Each row of a before or after table is a point. The points were changed in one or more steps. Then noise was added and the rows were shuffled. The steps act on columns, c1 being the first. Write out the steps. A step turns or swaps two columns, mirrors them in a line or flattens them onto one, adds a multiple of one to another, or multiplies or shifts one. Angles are multiples of 10 degrees, from the lower column toward the higher: turns from -170 to 170, lines from 10 to 170 but not 90. Use the fewest steps. Two steps may share a column if one is a turn and the other turns, adds or multiplies; they go together, in the order done. Otherwise the lowest column goes first.
(in the rows, 128 means zero)

Before (10 x 2):
[[ 98  97]
 [132 101]
 [141 103]
 [120  89]
 [216 110]
 [150 109]
 [104 149]
 [103 102]
 [144 108]
 [154 119]]
After (10 x 2):
[[106 115]
 [113 104]
 [ 96  44]
 [ 91 142]
 [103 161]
 [107 159]
 [100 120]
 [105 109]
 [153 147]
 [101 128]]
Steps: turn c1 and c2 by -100 degrees

Before (10 x 4):
[[ 92 104 144 160]
 [109 106 123  61]
 [106 130  69 190]
 [ 87 144 128 191]
 [ 95 142 114  77]
 [160  55 144 152]
 [152 142 147 184]
 [105 142  87 123]
 [ 87 132 135 113]
 [100 123 131 162]]
After (10 x 4):
[[106 144  97 108]
 [108 105  93 109]
 [ 93 142  96 110]
 [ 85 143 153 147]
 [106 129 113 118]
 [153 142 171 147]
 [ 88 133 128 128]
 [ 94 102 154 143]
 [163  52 151 139]
 [ 98 124 145 134]]
Steps: flatten c3 and c4 onto the line at 30 degrees

Before:
[[177  96  89 119  96 102  74 106]
 [138 141 115 136 128 137 138  94]
 [126 150 151 168 135 165 113 135]
 [105 163 150 116 155 110 124 151]
 [182 115 114  96  59 110 106 118]
 [200  91 132  81 101 114  87  93]
 [120 121 125 114 148 147 140 160]
 [142 128 147 157 143 113 148 144]
 [149 176 126 147 166 146 139 157]]
After, 9 rows:
[[131 224 107 148 166 144 138 158]
 [125 114 137 114 148 147 140 160]
 [151 172 134 168 136 164 113 135]
 [ 98  63  72 118  95 102  75 106]
 [146 198 154 116 155 110 125 151]
 [144  55  57  81 101 114  86  94]
 [124 103  71  95  59 110 106 117]
 [149 128 117 158 143 113 147 144]
 [117 154 116 136 127 136 138  94]]
Steps: turn c1 and c3 by -80 degrees; multiply c2 by 2

Before (12 x 11):
[[135  92  81 126 100 153 130 159 129 133 101]
 [117 120 198 122  69 144 110  96 162 154 114]
 [130  73 192 149 120 149 116 113 113 107 165]
 [129 158  50 159 107 125 118 122 115 152 104]
 [106 130  64 104  96 113  94 126  97 121 141]
 [113 130 151  71 139  96 177 160 130 156 117]
 [135 131 164 109  85 108 161 151 153 107 135]
 [152 149 140  79 122  57  87 164 111 128 112]
 [ 97 115  62 164  67  91 118 129 114 139  87]
 [ 75 128 150 142 114 139  94 134 117  80 121]
 [120 135 176  77 113 128 173 150  78 104 108]
 [131 108  65 115 128 113 119 104 118  99 100]]
After:
[[134 116  99 126 176 153 130 158 127 161 102]
 [131  92 128 116 189 113 118 103 120 131  97]
 [129 162 108 160 206 125 116 123 115 114 105]
 [106 122  96 104 190 113  94 125  98 121 143]
 [155 139 122  75 116  57  87 164 113 109 111]
 [116 146  71 121  58 145 109  97 161 149 114]
 [ 96 131  67 166 195  91 119 129 115 147  90]
 [112 153 137  70 103  99 177 160 132 139 118]
 [136 109  86 110  92 108 163 152 153 114 134]
 [120 110 113  78  82 124 174 150  80 112 108]
 [ 77  87 112 144 105 139  95 134 118 105 119]
 [129  81 120 150  63 152 117 112 113 164 165]]
Steps: turn c2 and c10 by -60 degrees; turn c3 and c5 by -90 degrees

Before:
[[159 109 152 109 150 129 114 139 147 132 139 144 154  98]
 [150 147 132 183 120 131 127  79 180 100 170 149  95 159]
 [144 112 207 142 128 157  99 147  82 165 122 176 111 106]
 [152 175 138  96 112  56  95  92 144  94 125  89 131 134]
 [141 121 129  92 156 144  86 121 110 108  90 143 112 122]
 [140  92 159 155 171 127 100 130 102 174 106 114 115 114]
 [132 152 166 111 156 107 159  90 132 112 115 133 114 112]
 [154 137 149 112  67 104 180  79 187 119 137 112 110 200]
 [174 183 107  90 123 101 132 115 143 129 134  89  90 111]
 [172 136 145  98  92 116 132  69 155  91 114  76 111  94]
 [198 147 134 118 115 110 164  73 128  76 165  94 120 164]
 [ 73  88 167 157 148 143 101 179 103 140 165 136  89 120]
 [113 129 188 141 158 195 100 120 123 157 149 133 139 140]]
After, 13 rows:
[[158 107 109 152 151 129 114 124 133 132 140 144 154  98]
 [ 73  87 156 166 148 142 101 161  88 140 165 135  89 119]
 [196 147 117 134 115 109 164 106 154  77 166  94 121 164]
 [149 148 183 132 121 130 127  82 184 100 170 150  95 158]
 [154 136 113 150  68 104 180  79 187 118 137 112 110 201]
 [145 112 141 208 128 157 100 158  92 164 124 177 112 106]
 [134 152 111 165 157 108 159 109 148 112 113 133 113 112]
 [113 127 141 189 158 195  99 128 128 158 148 133 138 140]
 [173 183  90 107 123 102 133 115 143 128 132  88  90 110]
 [140  92 155 160 173 128  99 141 113 174 106 114 115 113]
 [151 174  95 137 112  58  95 105 154  94 125  88 131 133]
 [140 120  93 131 156 144  86 133 121 109  87 144 112 123]
 [171 137  99 144  92 116 133  89 172  91 114  75 110  94]]
Steps: swap c3 and c4; flatten c8 and c9 onto the line at 130 degrees

Before (12 x 20):
[[136 120 141 127 120 145 141   7 158 141 143 101 146 131 156 121 141 125
  154 150]
 [113 114  81  96 126 159 124 128  39 119 148 123 131 131 153 122 134 116
  129 154]
 [161 110 135 127 118 107 130 143 151 125 142 118 147 167 146 112 144 108
  136 163]
 [133 112 127 111 124 142 104 132 159 128 149  96 102 135 158 108 147 146
  178 157]
 [124 128 156 108 127 135 118 152 158 138  76 122 140 144 119 130 134 114
  115 159]
 [140 173 146 129 118 161 114 134 158 104 151 105 121 152 154 112 136 109
  120 128]
 [117 164  45 123 108  64 133  69 146 128 136 140 102 138 112 102 145 109
  117 160]
 [122 108 135 118 113 159 126 158 115 144 156  94 143 129 150 119 145 109
  108 166]
 [127 133 150 122  83 140 104 155 146 141  96 103 147 140 142 108 151 119
  141 130]
 [108 109 140 123 122 158 106 154  97 135 150 136 117 144 158 127 126 156
  128 146]
 [134 116 161 122 117 116 136 156 151 136 132  96  86 143 142 129  82 114
  175  76]
 [120 173 155 107 114 150 127 158 138 139 145 150 109 137 154 131 157 111
  130 159]]
After, 12 rows:
[[134 115 162 122 117 117 138 156 152 136 133  95  87 143 141 128 116 112
  175 135]
 [121 108 136 118 113 158 126 159 115 143 156  94 142 128 151 119 124 109
  108 130]
 [117 164  47 124 107  62 134  69 146 127 136 140 103 138 112 103 128 109
  117 128]
 [124 128 156 108 127 136 118 151 158 140  75 121 139 145 118 130 118 114
  114 133]
 [139 173 146 129 118 159 112 133 157 105 151 104 120 151 151 111 133 108
  119 124]
 [113 115  80  95 126 159 124 127  39 120 149 124 130 130 153 123 121 116
  130 133]
 [162 110 136 126 119 107 131 144 151 125 143 119 145 168 146 112 125 110
  136 129]
 [135 121 140 127 118 146 140   8 157 141 143 100 147 130 155 122 128 126
  153 128]
 [107 108 141 122 122 159 106 155  97 134 149 138 115 144 158 126 117 155
  128 134]
 [121 172 154 106 114 151 127 157 137 136 146 150 109 137 156 130 138 112
  130 123]
 [133 113 128 113 123 143 105 131 158 128 149  95 100 134 159 106 130 146
  176 127]
 [126 133 150 122  83 139 105 157 146 142  96 102 146 140 142 107 144 119
  141 119]]
Steps: flatten c17 and c20 onto the line at 150 degrees

Before, 9 rows:
[[151 126 126 168 156 150 143 127 138 112 192 117 113 122 122 117  91 151
  121 149  93 154 118 138 135 178 140 132 142 160  90 179]
 [188  64 160 130 114 164 136  60 171 127 126  55 145 180 137  97 148 107
  189 163 189 175 175 167  72 180 140  96 154  89  96 123]
 [134 104 139 136 156 115 146  91 139 183 174 110 112 100 122 113  89 130
  155 189 138 160 116 108 106 150 152 139 102 156  75 159]
 [148 157 130 146 175 117 127 129 143 113 108 125 136  75 114  83  99 119
  142  74 154 135 177 166 133  96 135  97 148  95  74  53]
 [151  99 157 147 149 154 136 103 127 167 158 109 119 167 121 138  94 132
  130 155 105 154 108  91 142 146  96 127 118 140 103 167]
 [135 118 170 128 118 137 141 126 141 176 177 128 103 110 102  85 111 133
  171 130 111 147 131 126 134 144 105 142 122 155  86 195]
 [158 123 119 151 173  75 112 113 156 124 120 119 134 122 131  57 134 116
  165  68 183 117 144 174 147  50 162 131 159  81 111  88]
 [161 144 150 130 181  75 122 132 125 128 125 163 142  92 150  88 139 138
  146  93 163 113 169 185 129  83 131 114 128 100 142  84]
 [135 103 134 108 106 130 141 130 100 157 177  97 110 110 141 130  67 146
  144 171  76 144  96  93 106 128 114 139 143 142 119 194]]
After (9 x 32):
[[136 103 135 107 107 130 110 129  99 158 177 145 110 109 141 180 159 146
  144 106  76 143 169  92 171 127 113 137 143 142 119 193]
 [134 102 139 136 156 115 116  91 140 182 174 140 112 102 121 168 135 131
  155 106 136 159 145 108 190 149 153 139 102 156  76 160]
 [152  99 158 147 149 153 108 103 127 165 157 138 119 166 121 152 154 131
  131 142 106 155 153  91 156 145  97 128 117 141 104 167]
 [149 158 130 146 175 117  97 128 143 113 107 147 135  76 113 176 104 120
  142 134 152 135  85 166  73  97 134  98 147  95  74  53]
 [135 118 170 127 117 136 110 126 140 176 178 129 104 110 102 164  99 133
  171 135 111 148 125 125 129 145 104 141 122 154  86 193]
 [158 124 120 150 172  75  82 113 155 123 119 141 134 123 131 158  65 117
  165 147 182 117 115 175  66  51 162 129 160  80 110  88]
 [161 144 148 131 181  75  91 132 124 127 125 109 143  90 150 139  88 138
  146 128 163 113  78 186  92  82 132 114 127 100 141  85]
 [189  64 160 130 114 165 106  59 170 128 125 214 144 180 138 125  91 106
  190  72 186 176 110 166 163 180 139  97 155  89  95 123]
 [151 126 125 168 155 150 113 127 138 112 193 134 113 121 121 167 136 150
  121 136  92 152 140 138 148 179 139 133 142 159  91 180]]
Steps: shift c7 by -30; turn c12 and c23 by -160 degrees; turn c16 and c17 by 120 degrees; swap c20 and c25

Before, 8 rows:
[[ 63 105 135 186 164 172 137 147  84 138 152 140 163 173 139  63  96 134
  119  93 151 190 112 108 155  76 109 109 160 133 142 156 194 104 118 138
  122 140 153 153  93 126 138 128 157  70 121 116 189 154  74 130 122 108
  105 148 117 125 112 117 173  97 118 152]
 [120 177 144 105 108 114  74 126 156 111 140 140 124  74 111 123  90 140
  118 166 150 149 135 151  75 171 109  87  89 151 114 104 128 145 137 124
  108  98 112 136 135 167 105 115 121 142 104 161 104 106  59 115 138 122
  101 139 195  99 145 140 146 164 118 109]
 [ 67 142 132 111 105  96 152 131 124 135 154  80 113 177 132 184 203 101
   37  94 124 149 132 143 192 151 124 128  99  78 178  89  96 147 111 143
  108 152 116 110 158 112 148  87  80 146 135 101 167 160 133 195 180 140
  160 122  73 117 163 118 114 124 126  90]
 [121 125 144 183 145 175 143 147  85 129 183 149 143 162 145  72  96 127
  144 114 150 147 151 136 128  75 129 126 111 157  87 185 161  81 104 160
  123 123 114 160 107  99 122 137 166  83 167 160 138 150  89 127 135 114
  104  97 126 149 106 128 139 128 153 135]
 [ 76 142 123 189 150 174 129 145  92 127 176 113 134 111 110  78  97 143
  155 111 112 152 114 108 143  88 120  94 131 101 134 176 132  92 141 175
  122 141 128 126 125 132 117 138 147  48 127 126 164 179  91 140 119 126
  105 122 138 142 130 114 143  72 129 142]
 [137 202 125 124 109 117 113 142 153  97 114 138 126  64  95 136 129 122
  125 191 156 158 137 161  40 166 161 102  61 120  94 104 133 133 107 119
  121 108 130 141 117 158 106 153 100 127 107 125  84 130  45 102 126 155
  119 148 187 104 129 124 154 191 159 121]
 [ 75 131 105 111 120 116 175 109 152 130 135 118 104 141 144 146 208  58
   53 131 110 136  75 116 170 174 102 144  93  92 133 141 110 189 158 119
  130 156 113 129 128 135 178  97 107 151 142  85 178 174 144 160 181 153
  175 116  61 119 162 117  91 157 129 116]
 [125 186  99 101 125 137 118 127 171 116 130 132 128  55 114 126 135 133
  130 145 133 119 146 161  89 170 104 119  91 137  98  92 135 147 125  98
   91 107 101 146 187 135 126 153 100 115  83 139  90  91  80 139 140 134
   91 109 167 125 136 106 119 181 173  93]]
After (8 x 64):
[[125 190 100 100 125 139 117 128 172 116 131 125 132  55 114 125 134 134
  129 146 132 119 134 162  90 170 103 116  91 139  97  92 136 145 124  96
   94 108 100 146 187 147 127 112  99 115  82 137  90  92  80 140 141 107
   91 108 167 125 134 107 119 179 176  96]
 [ 77 132 104 111 116 118 174 109 153 127 136 126 104 138 144 145 206  58
   56 129 108 137 133 118 169 174 102 143  93  93 131 139 111 186 156 118
  129 156 115 130 127  77 179 167 108 152 141  88 176 178 146 161 179 128
  173 117  62 120 161 119  90 160 129 114]
 [121 126 147 184 144 175 144 148  85 126 183 129 142 161 147  71  95 127
  143 113 154 148 100 137 127  76 126 125 113 157  85 185 158  80 107 161
  124 121 117 158 105 152 122 111 167  83 167 161 137 149  89 126 135 131
  104  99 127 149 104 130 140 128 154 137]
 [138 202 125 123 110 117 112 145 156  99 114 125 126  64  98 139 128 122
  125 187 155 159 158 164  41 167 162 104  63 118  96 104 129 132 106 119
  122 108 132 139 116 136 106 124 104 125 105 123  82 132  42 100 127  92
  118 148 187 103 131 122 154 191 159 117]
 [ 68 144 133 111 103  95 152 131 125 134 154 129 112 176 134 186 202 102
   37  92 126 149 112 142 192 152 127 129  98  76 178  91  97 146 110 141
  107 151 116 109 160 133 150 171  81 143 137 101 168 160 133 197 181 144
  160 121  74 116 162 119 113 127 123  92]
 [ 61 104 135 187 163 172 137 147  84 138 151 130 164 175 139  65  94 134
  118  95 149 192 126 107 155  75 108 108 161 136 141 159 195 106 115 139
  120 138 152 151  91 111 137 115 159  70 119 117 186 156  74 132 122 141
  104 146 116 124 113 118 174  99 119 155]
 [117 177 143 108 108 114  75 129 158 110 143 127 122  73 109 123  88 139
  119 168 151 151 168 149  76 171 111  87  90 151 114 105 129 146 138 126
  109  97 112 137 135 138 105 132 121 141 106 162 103 104  60 115 137 141
  100 139 195  97 145 140 147 163 118 110]
 [ 73 143 123 188 149 176 132 146  93 127 175 127 135 113 112  81  95 143
  155 109 112 155 132 106 143  88 122  94 132 103 135 176 133  91 141 175
  121 142 129 127 124 112 116 121 145  48 126 128 163 180  92 139 116 124
  103 122 139 143 130 112 140  69 128 141]]
Steps: multiply c12 by 0; swap c23 and c42; turn c44 and c54 by -140 degrees

Before, 11 rows:
[[152 117  75  96 125 158 130 106  56 131 165 165  89 123 111 150 115 161
  162 146 135  98 135  85 123 175 104 112 105 119 111 132 139 110 145 121
  124 157 129 121  87 154  99 121 118  89  93  71  93 107 145 139 164 144
  126 162  92 144 116 109 136  52  80 100]
 [ 77 106 100 121 181 193 145 100 107 102 183 159 124 156 102 162 132 135
  137  94  87 118 118  88 163 134 130 142 124  79 126 181  98 131 162 124
  171 165 110 138 147 138 129 127 168 158 152 110 135  68 138 112 104 127
   61 126  88  91  98 133 168 143 138 136]
 [ 90 200 159  95 133 167 160 127 118  98  89 116  98 158 190 144 124 139
  122 144 164 119 131  93 114 101 151 101 184 163  77 117 159 154 106 123
  158  87 184 135 157 136 157 107 144 131  97 107 174  70 130 101 168 132
  137 125 162 143 114 131  83 113  78 130]
 [122 110 142 120 107 140 131 117  80 158 156 152 115 142 102 140  74  84
  130 165 169 154 185 147  89 133 138  84 179 108 153 150  98 149 105 102
  128 180 146 112 114 137 143 148 117 127 164 113 109 141 142 147 102 104
  160 179  89 135 158 109 163  99 118 141]
 [124 201 162 118 180 123 166 111 141 170 111 188  97 150 144 201 130 102
  169  88 109 133 162 144 158 121 119 165 132 134 149 120 106 130 123 121
  160 156 104 171 141  96 129 141 165  95 168 164 112 150  86 120 141  90
  120 108 110 100 161 183 119 115 155 138]
 [107 136 128 106 138 105 138 111 128  95 167 164 160 163 177 191  85 117
  134 157 129 150 129 152 166 122 123 155 176 109  97 148 102 120 149 136
  156 102 139 142 162  54 164 145 121 165  99 103 177 122  70 101 187 145
   99 136 111 115 185 196 148 103  80 141]
 [ 93 104  76 107 123 131 123 108  89 130 103 170 138 154 160 166 149  86
  105 143 139 122 110 162 104  93 193 146 139 163  92 103 127 146  99 180
  143  88 152 106 169 156 163  84  78 118 174  72 166 126 110 133 143 115
  119 190  98  74 139 128  95  87  99 136]
 [148 130 101 180 100 102 137 183 124 134 169 122 146 150 191 106 142 137
  121  82 135 119 150 109 174  99 162 130 114 152 101 121 122  68 147 187
  127 172 114  98 105 150 100 105 174  98 103 166 177 120  78 175 168 167
   82 104  88 135  90 139 142 124 123  65]
 [157 147 148 153 101 191 143  94  97 159 103 102 169 153 182 171 100 157
  169 182 118 173 109 175 170 153 132 169 117  79 151 129 139 151 134 117
  164 107 137 156 124 123 111  83  84 159 145 114 177 146 104 133 135 168
  141 191 143 148 150 144 156 123 168 149]
 [164 129 136 176 154 103 109 138 152 167 111 105 137 116 167 180 146  90
   81 182 161 187 162 151 121 131 174  72 172 108 117 121 161 161 186 154
  170 124 182 137 127 132 119 104 123 154 155 150 111 126 120 125 143 118
  115 119 107  76 120 105 127 136 132 161]
 [153 182 148 105 102 176 120 155  89 100 130 100 150 149 187 151 168  95
  117  94 164 135 105 135 127 124 102 152  91 130 164 162 194 137 140 154
   96  94 105 141 111 136 130 109 135 114 114 155 124 138  60 176 115  73
   70 148 152 148 123 169 110 116  71  82]]
After (11 x 64):
[[106 138 129 107 138 105 139 111 129  94 168 165 160 164 176 191  87 118
  135 157 139 149 129 153 166 122 123 154 147 106  99 150 102 122 150 137
  157 105 137 133 162  54 165 145 121 166  98 105 178 122  70 100 190 144
   99 138 110 115 184 194 148 103  79 138]
 [151 131 102 181  99 103 135 181 125 133 170 121 146 151 190 108 142 137
  120  83 102 120 150 108 173 100 163 128 122 152 100 122 123  67 146 188
  128 172 113 110 104 149 100 105 174  99 103 166 177 121  79 176 167 170
   81 105  88 135  88 139 142 123 122  65]
 [ 93 102  76 108 124 131 124 106  89 130 104 170 138 154 159 167 150  86
  105 142 111 122 110 163 104  92 192 146 133 162  92 102 130 144  98 181
  143  90 153 108 168 155 162  84  80 118 175  73 165 126 108 134 145 114
  121 189  99  71 138 127  92  87  98 136]
 [165 129 135 176 154 101 109 138 152 167 109 106 137 117 166 178 145  90
   81 180 146 186 163 151 122 132 173  70 147 110 119 121 161 161 187 154
  169 125 183 103 129 132 119 103 123 152 154 149 111 126 121 126 142 116
  115 122 108  78 119 106 126 137 132 162]
 [ 78 108  99 119 179 191 145 100 106 101 183 161 124 158 103 163 133 134
  135  95 122 118 119  91 164 133 130 142 126  81 126 181  97 132 162 125
  170 166 111 171 146 138 128 127 168 160 152 109 135  68 139 112 105 128
   62 127  86  89  96 131 168 144 136 135]
 [123 202 161 118 178 122 167 112 142 170 113 187  98 150 145 200 131 100
  168  87 164 131 162 144 157 122 118 164 131 137 149 120 106 129 124 120
  159 157 105 160 141  95 131 140 164  97 168 164 111 149  89 119 141  90
  120 109 111 100 162 182 119 113 156 139]
 [122 111 140 120 106 139 129 117  79 159 157 151 116 141 103 139  75  84
  131 167 128 155 186 145  88 133 140  82 149 111 150 148  98 150 105 102
  126 180 145  83 116 138 144 148 118 129 163 114 108 141 141 147 103 104
  160 179  87 132 158 110 165  97 120 139]
 [156 147 148 152 101 190 143  96  96 160 104 103 168 152 182 171  98 157
  170 181 150 173 108 173 169 153 131 168 125  79 151 129 139 150 135 115
  165 105 136 146 124 123 111  81  84 160 145 114 176 146 105 133 135 168
  140 192 142 148 150 142 159 122 168 152]
 [ 89 201 158  97 132 169 161 129 120  98  90 118  99 159 191 142 124 139
  123 142 148 120 132  92 115 101 148  99 150 164  77 119 159 156 107 123
  159  87 184  96 159 136 157 107 146 129  98 109 174  68 129 100 167 132
  135 124 164 142 114 128  82 112  78 128]
 [153 118  74  96 124 156 130 108  54 130 163 165  88 122 112 149 116 160
  161 146 125 100 136  86 124 175 103 112 118 117 111 130 138 110 146 119
  127 157 128 119  90 155 100 122 120  87  92  73  93 105 147 137 165 142
  125 158  92 143 115 109 135  52  81  99]
 [152 180 149 105 101 174 122 155  89  97 129  98 152 149 185 150 170  95
  117  93 150 135 106 136 127 124 104 152 113 131 164 161 193 137 141 155
   98  93 104 100 110 135 130 108 135 113 114 156 124 137  62 175 115  73
   70 150 154 149 125 166 110 116  71  81]]
Steps: turn c21 and c40 by -70 degrees; multiply c29 by 0.4
